Rows are points. A path goes straight from each point to the next, and from the last back to the first. The post is the endless flat space through its rows: a point in 2 columns, a line in 3, a plane in 4, and so on, so that a path can go around it. How many times does the path go around the post? Going back the other way cancels.

Post (2 x 3):
-16 46 18

13 -38 -1
Path (17 x 3):
53 47 0

20 -28 -19

-65 14 3

-6 -29 -29

22 -2 -4

52 -25 -2

-13 55 -6

-19 -32 -24

-33 -19 -29

-4 52 8

-27 -39 -24

-67 6 29

-48 -26 -4

-15 14 -19

-34 38 2

-39 8 41

8 -16 31
Times around: 1

Post (7 x 8):
18 11 38 -37 -11 16 5 27

29 17 17 -27 0 49 -15 25

-33 -28 -14 29 22 40 74 58

-3 36 10 39 2 17 -20 -11

61 9 -63 -7 -8 -53 19 1

-53 25 -9 -9 43 13 -2 60

5 -12 -21 9 -21 5 -16 -7
Path, 31 rows:
-15 42 -32 20 8 2 -1 -4

15 -1 -34 40 25 16 31 -14

8 17 -47 -4 48 -12 -49 22

6 -20 -11 19 7 9 13 59

-24 17 4 -12 5 2 11 56

-31 -8 -31 4 -12 1 13 27

-7 36 16 19 -11 -16 37 51

-14 -63 3 37 -25 -4 34 36

9 -6 -9 5 12 11 16 25

20 -40 -41 -18 3 -2 32 -2

48 29 -52 10 -1 23 51 -10

-2 52 -1 -25 0 17 -5 38

-36 28 39 40 -18 36 -7 18

41 96 -39 -43 15 15 -23 26

-37 1 26 13 -15 -9 41 -26

43 -2 -14 -35 14 -9 -69 -27

52 14 1 -82 12 -11 -4 56

6 -4 5 15 -30 17 -32 17

63 92 -21 -50 26 19 1 70

-23 9 -10 33 4 33 24 5

24 38 -7 -66 4 -39 -54 -10

39 21 46 14 16 12 -26 -24

-27 -28 -28 -23 35 -7 -17 61

0 0 -67 -9 -1 -26 4 83

25 -8 -19 -14 -57 39 -5 17

0 39 13 3 -29 -9 24 -38

-7 -2 18 -23 24 12 57 5

13 -7 8 44 36 44 58 14

31 -22 -25 34 -6 -18 -16 19

20 34 2 30 -15 10 9 30

25 -33 -47 9 -33 14 32 8
Times around: 3

Post:
-31 38 8 13 71 22 26 38 14 25 -13 14

-9 -39 51 -14 16 -10 9 31 -31 -52 -3 -38

-20 0 -1 9 -23 36 12 22 1 -4 5 12

29 -9 69 -26 4 20 21 37 -36 10 -34 3

20 15 13 12 -35 22 -34 -28 -1 8 12 -16

-1 47 51 16 -52 14 -5 -9 -10 9 -6 41

-15 9 47 -3 28 6 18 23 40 -9 -3 -40

-40 47 -34 -16 -1 4 25 25 -7 20 -14 -2

33 -4 29 25 3 -7 20 38 8 -12 13 -25

-13 11 4 -10 18 -11 32 29 25 29 31 2

-34 -30 -22 -13 -80 3 -42 -47 -39 11 -54 45
Path (29 x 12):
32 20 15 -29 8 -53 12 1 -41 -6 -11 -33

-4 -57 63 -64 -34 -1 19 30 -27 -53 3 -16

-3 20 10 18 2 -27 13 39 22 -9 -17 -24

11 -25 44 -26 -31 -25 6 14 -18 -3 -34 -47

-6 35 109 -20 46 21 1 -9 -31 -20 -23 -56

-11 6 39 20 -2 30 34 24 -25 -5 -2 16

2 -13 23 27 -50 44 -24 -17 -13 20 8 5

-28 -18 0 -1 -38 14 8 -21 18 -30 -15 -36

27 6 -32 7 -19 -19 51 51 -29 23 38 76

-16 76 42 39 33 -11 -26 11 27 -24 -20 21

27 12 3 11 -10 10 3 33 15 47 1 -3

-15 -8 28 0 -24 47 11 37 32 38 -42 17

20 6 52 14 26 -4 -1 32 -2 -26 19 -28

-52 19 46 -14 33 22 12 46 -14 -8 15 56

-3 -14 -27 23 -9 25 35 85 9 20 -27 -31

-10 3 46 6 67 14 20 26 -32 -5 -16 -45

-43 -25 -12 -2 44 -3 8 -11 19 13 -10 -4

16 9 58 -73 -38 9 -22 -14 -82 -42 -61 -16

-4 18 6 -53 -9 25 -29 -18 20 47 -22 -14

-4 -17 57 -5 3 -1 18 56 -3 -2 -71 -16

7 2 -34 -25 -23 -58 12 -18 14 74 11 -36

18 15 27 -1 -71 29 18 -12 -27 -14 -40 2

-16 4 12 13 -23 12 26 30 -2 -29 38 43

-25 27 4 33 37 32 -6 20 47 22 14 35

-72 49 0 0 11 27 21 28 31 34 -12 24

5 -41 27 -24 -2 -5 39 39 -1 -3 -26 -82

31 -21 -1 42 43 40 28 37 31 1 38 -37

-5 31 3 -16 -69 24 6 -26 26 -2 5 17

46 46 102 6 18 -33 59 23 -19 31 1 15
Times around: 4

Post:
-10 -57 -29 -7 10 -7 23 -1 25 -3 6 -17 15 -14 -19 53 36 17

-8 31 13 10 -14 -4 -3 -34 -55 -5 -22 28 -31 -21 -17 -44 -11 -43

-39 45 -4 7 -7 14 7 -11 -3 -11 -1 -7 21 -43 4 -41 26 -27

-29 29 47 29 -13 25 -27 -1 -13 32 -13 22 -13 -42 -7 2 -5 0

-1 -19 -35 23 33 -19 -1 27 31 10 0 -45 -25 1 13 22 -2 -9

-63 -28 -9 -6 -7 -28 46 21 0 -7 -15 -6 11 23 -18 56 61 -8

17 18 -13 -10 -19 33 32 2 26 -19 -4 -24 -8 3 24 8 -19 -6

-33 23 -26 -16 -26 -5 21 -11 -4 12 -55 -5 -34 -7 -5 10 73 4

20 33 8 26 54 17 -28 -4 17 -9 19 -13 8 10 4 -4 -14 1

-37 12 16 -4 -60 -13 -22 -15 -53 22 -28 22 -5 -11 27 -37 28 -16

41 -17 -4 -3 7 38 -2 36 8 14 -1 -27 18 18 -20 -20 -19 3

-24 -52 11 -42 -14 -38 14 15 -11 -11 -60 -45 6 2 -8 23 68 -24

40 21 -5 47 22 68 -6 -28 -33 3 22 -54 -10 20 11 -13 -42 -16

-31 84 -3 2 -26 4 -51 -32 -36 13 -25 19 -11 -35 -12 -23 -32 -17

3 12 2 18 21 65 -17 -27 5 -10 15 -34 -1 16 18 -45 -60 3

-35 -9 28 -5 25 4 21 -27 -47 47 -58 17 36 -3 -3 20 4 -22

10 -29 -19 18 23 40 -14 26 13 -30 -50 -23 16 16 7 15 14 -27
Path:
19 -29 3 22 -29 48 -56 88 39 36 -54 0 -81 -15 0 50 15 43

-12 -31 1 -17 13 2 -27 25 4 6 -72 -26 40 -32 13 -19 -18 -2

-9 11 12 35 28 -17 37 -19 -17 25 -11 -56 -18 20 29 1 8 -24

-31 -15 47 12 24 3 -48 -35 -25 4 -10 -5 -36 9 15 -46 -27 -39

-16 14 -31 28 25 13 -45 21 21 -37 -6 19 -57 -34 -26 -14 -8 -24

-4 -11 -48 14 43 32 -4 -10 -2 -5 0 12 0 -10 3 -16 2 3

11 95 -29 -16 28 30 45 -55 -38 30 -30 21 -50 32 25 -14 -2 -16

-36 32 -21 -13 4 -17 43 15 29 -15 -34 24 -12 -63 -11 9 66 9

71 61 -32 54 23 35 15 18 24 -19 -56 -27 -25 -43 -34 58 65 -7

22 -11 51 -40 -63 2 -28 -11 1 48 15 -22 36 -19 38 -36 -7 10

-14 -7 -2 -7 -12 14 -16 -10 29 17 22 5 -30 -62 43 19 -30 -7

-12 33 -75 45 79 -37 -13 -10 14 -40 -31 -23 -65 -14 45 0 -22 -58

-8 12 20 7 -37 55 20 -65 -66 -20 -30 5 -32 -16 -46 -6 3 -2

-60 17 34 30 39 28 33 -33 -13 -38 -28 -8 -3 3 27 21 -21 -25

-45 54 42 5 -13 28 33 14 -28 38 -74 -12 23 13 -12 83 -6 18

33 22 -16 19 16 -7 20 -25 35 -18 -19 -8 -35 -21 32 21 -7 -21

-3 26 19 10 -19 10 -27 -14 44 16 6 52 -36 -21 -5 29 -28 41

-48 34 39 12 66 -20 -41 -48 -23 -3 -2 -8 -30 19 20 -39 -9 -49

-86 -47 -1 -20 -48 -2 5 1 -33 -8 7 -23 18 13 6 45 6 22

85 -41 13 -1 37 -1 -19 65 7 -41 -94 -44 15 -13 4 -32 6 -48

-37 -32 -60 -2 -11 -1 20 -20 20 2 -54 -11 -19 10 -35 15 34 17

-64 22 42 -42 7 -10 10 21 28 -11 -30 -4 52 6 -13 4 37 -33

21 15 -39 1 26 -1 -5 34 39 10 -34 -18 -5 -41 -44 15 10 -22

-11 9 15 -17 -73 97 11 31 3 58 -8 10 48 16 26 40 45 29
Times around: 4

Post, 17 rows:
57 -9 26 38 55 27 16 -16 -7 9 -22 23 -30 7 7 32 12 22

-63 -14 -6 1 15 -29 1 10 -20 -3 27 6 -22 -27 3 10 8 1

-39 -1 -9 2 13 -10 1 -13 -20 -23 20 -16 -3 -48 49 -38 9 -33

-35 -25 -51 24 -7 -17 -7 -20 5 -6 -19 22 5 -27 56 17 -1 -12

2 -23 11 22 59 34 41 7 -2 20 -24 30 13 21 -39 -10 -11 41

-33 15 -26 1 -6 -23 15 6 -15 17 2 32 6 -37 39 -13 40 -14

-41 -13 -3 4 -25 31 7 -3 -28 35 16 13 -36 -40 25 -2 -13 -27

11 -37 -17 44 76 42 7 6 -19 -4 -21 60 8 11 -18 12 14 -22

25 24 -15 -16 6 -1 17 52 46 24 15 2 14 -12 -9 33 -17 14

4 -16 -2 27 60 11 15 38 18 18 -51 16 -10 1 1 6 -5 -5

-13 8 4 33 28 -6 -4 -20 -77 -13 -3 -30 10 9 33 3 23 -32

23 3 -15 -28 22 -17 22 8 47 29 15 24 -30 43 -15 25 -20 -18

-30 67 -40 -82 0 3 20 0 53 24 12 -1 -12 9 -37 36 -32 21

-90 2 18 2 -22 -24 -15 -9 6 5 12 -5 16 -22 -7 -11 41 -41

1 4 -19 34 46 -17 -30 -15 -47 18 1 -2 7 -14 -20 -20 19 -4

11 -8 -33 -82 27 3 13 24 45 60 29 -32 -18 -31 -1 36 0 26

-30 -5 9 17 8 -33 -2 -35 -72 -23 -29 -4 12 -29 -21 -8 23 -43
Path, 30 rows:
-11 12 3 12 45 24 16 -30 -9 -30 -25 2 -1 -18 11 -15 30 -9

-10 -2 13 33 51 -38 21 14 -8 12 -2 -42 15 -12 25 -27 27 -21

-9 -14 6 42 33 4 11 -23 -4 27 -1 -19 -19 -35 67 -8 -25 7

-24 -9 -37 -26 -35 47 7 16 34 45 -8 47 -28 -50 29 35 -59 -4

-86 -41 -17 -51 -46 -22 24 -53 -15 -7 -25 19 26 -9 -61 14 -5 -15

17 47 -62 9 -45 -49 -1 -27 -30 23 3 54 -24 18 7 47 14 3

63 24 25 6 34 31 83 59 22 6 12 21 -11 2 22 -22 -22 -13

-85 -16 18 19 51 7 -7 -9 53 28 15 27 -15 -2 -16 14 34 -29

-34 -18 11 -2 35 -46 -10 -14 19 -12 -39 -49 67 20 17 46 54 -23

-4 0 -3 15 -17 -45 -24 53 55 32 -23 51 24 1 -91 30 1 -18

-40 0 -21 -28 -29 77 29 -18 33 57 -21 24 -48 -26 18 -9 -20 10

-1 17 -45 -17 5 -36 16 -1 8 53 23 -19 3 6 16 -16 38 -24

51 40 -24 21 35 24 1 -36 -13 11 -56 14 -20 15 30 59 12 -55

12 -54 56 55 14 -15 39 -7 -30 -15 -1 6 -20 56 -13 31 8 -39

18 -32 4 -13 60 23 49 11 36 12 -49 40 -32 40 6 32 29 -40

-54 -1 -39 45 27 -60 -3 -5 -23 9 2 39 -28 4 33 12 23 -1

62 -1 12 -4 30 -6 37 8 5 39 -24 -22 -8 -39 34 7 -22 -19

-75 36 -56 28 -13 -18 -46 -28 -45 21 -36 64 -7 21 15 30 22 -60

-56 -86 17 29 17 -21 -26 38 17 15 25 -17 -30 -20 33 -2 3 32

1 4 -22 -27 9 9 14 -10 23 -6 57 7 -13 -30 -23 36 11 61

24 -40 13 21 45 20 36 56 61 14 -15 18 -38 -35 -10 6 -35 11

-42 24 54 22 -2 39 39 42 -16 17 4 10 -27 -66 -1 22 -1 -24

14 -12 2 -5 19 5 -12 2 27 45 67 5 29 -10 20 -22 14 -3

-51 -61 -37 -62 13 9 0 13 18 27 -19 56 -4 -87 -18 -15 7 20

-51 16 -21 -7 38 12 20 55 21 -14 10 14 33 -1 10 0 44 1

9 3 -37 -9 59 -10 20 19 -20 6 -49 -63 56 2 -52 6 16 4

-37 -41 -20 80 34 22 5 5 -68 1 -31 41 12 -37 56 12 52 -72

-41 24 -33 -37 29 -2 2 -8 38 -15 27 -4 -11 27 40 41 -20 -17

10 -2 -36 19 26 30 4 20 -31 18 34 84 -7 -35 24 2 29 -16

24 10 -9 4 -24 18 14 13 70 -29 10 6 10 25 49 18 -23 -15
Times around: 5
